Each row of a before or after table is a point. The points were changed in one or more steps. Then noise was added and the rows were shuffled. The steps act on how far a point lies along the listed directions, d1 being the first. Name the steps. A step turns or swaps two directions, mirrors them in a line or flattens them onto one, adds a multiple of one to another, or multiplies one. Angles are multiples of 10 degrees, from the lower direction toward the higher: turns from -170 to 170, lines from 10 to 170 but not 90. Use the fewest steps. Two steps may share a direction if one is a turn and the other turns, adds or multiplies; they go together, in the order done. Otherwise the lowest direction goes first.

Directions:
(1): [  9  51 -10]
(2): [52 -9  2]
(3): [-1 11 52]
Before (9 x 3):
[[-48  43 -29]
 [  3   2 -40]
 [ -5   4 -27]
 [ 24 -28   6]
 [ 20  25  -2]
 [-21  47 -11]
 [ 53 -60  -4]
 [ 56 -10  -6]
 [-16   8 -51]]
After (9 x 3):
[[-50 -50  -6]
 [ 25  30  -7]
 [ 54   6  -9]
 [-15 -27 -41]
 [ -4 -14 -22]
 [ 19 -23   9]
 [  4 -15 -34]
 [-21 -45   9]
 [ 52  56 -26]]
Steps: mirror d1 and d2 in the line at 80 degrees

Directions:
(1): [ 47 -14 -53  28 -32  13 -12  -9]
(2): [-44 -40 -27 -34 -32 -22 -13 -17]
(3): [ 20  -6   4 -57 -18  50  19  26]
(4): [ -6 -59   9  19  33  24 -30  29]
(5): [ 10 -33  33  24 -38 -24  47  20]
(6): [-31  15 -48  13  12  -2  32  51]
Before (10 x 8):
[[ 37  47  42  25  25  29  -9 -17]
 [ -4   6  -6 -10  16  10  -3  -5]
 [ 35  -5  21 -18  -2  26  16   5]
 [-25 -29 -16  32   3 -15  25  60]
 [ 19  12  12  33  -5 -10  32  18]
 [  6  13 -21  -7  20  21  -7   8]
 [ -1  47  18  -4 -13 -41  37   4]
 [ 15  41  21 -18 -25  19  48  22]
 [-15  36 -12 -22  24  22  12  24]
 [-25  25  26  -9  18 -11   5 -16]]
After (10 x 8):
[[ 16   5 -18 -24  -2  25  24  18]
 [ -8  -8  14  -9   9   4  10   3]
 [ 42   6  21   4 -46 -20 -11 -51]
 [ 39  33  -5   4   1  13  -9 -18]
 [  8  36  15  23  31  44  24  47]
 [  6  -4  50 -33  11  22   0  -4]
 [ 12  34  -2 -41   3  54 -16  -9]
 [  2  52  -2 -23  32   0 -30 -17]
 [-31  28  18  -8  21 -12  13  -5]
 [  8 -27  24  -2   3  15   6  10]]
Steps: turn d4 and d5 by 110 degrees; turn d1 and d4 by 40 degrees; turn d2 and d3 by -20 degrees; multiply d6 by -1

Directions:
(1): [ -2   4  33  42  13   2  37  10 -52   3  -4 -24]
(2): [ 17  49  -9 -14  50 -27   1 -26   1  -6  19 -22]
(3): [-23  12 -50  51 -13  20 -14 -12   6 -13  14 -27]
(4): [ 27  -7  14 -13 -19  37  27 -13   7 -19  60  -7]
Before (9 x 12):
[[ 11  33 -38  -4   9  13  -2 -15  23 -14  57 -17]
 [ 15 -16  55   1   2   9  28  -1 -18  -1   2  -3]
 [ -4 -15  40 -17 -29  12  23  17 -19  29 -15   8]
 [-14 -31 -12  21 -21  23 -12  11   4 -13 -23   3]
 [ -4 -39   8  29 -59  60  23  -6 -14  -7  31 -12]
 [-10 -27 -20  15 -39  24 -12  -1  -6 -16  -5  -4]
 [-16   5  -5  59 -12  13   8   0 -25  -7   7 -32]
 [ -1 -35 -11 -37 -37  15 -28   7  31 -13   3  22]
 [ 18 -13  18 -39  -4   0  14 -11 -10   8  25   3]]
After (9 x 12):
[[  6 -21  57   1   0   6  24   4 -16  -5  -8  -2]
 [  0  -6 -38  -7 -34  37 -10  -5  39 -14  50   7]
 [ 22  35  -5 -36  38 -21 -11 -24   8 -17  25 -20]
 [-12  -5   0  58 -22  23   7   2 -17  -8  17 -28]
 [  2  20  39 -15  10 -13  32   2 -31  23 -12 -12]
 [  4  21  -8  23  32   0   4 -12 -16 -18   0 -26]
 [ 13 -16  18 -37  -6  -2   8  -9 -13  10  17   5]
 [ 18  20  17  30   4  35  41 -35 -34 -16  57 -48]
 [  9  22 -16  17  13   4   5 -26 -25 -24  17 -34]]
Steps: mirror d1 and d2 in the line at 160 degrees; add 0.3 times d3 to d4
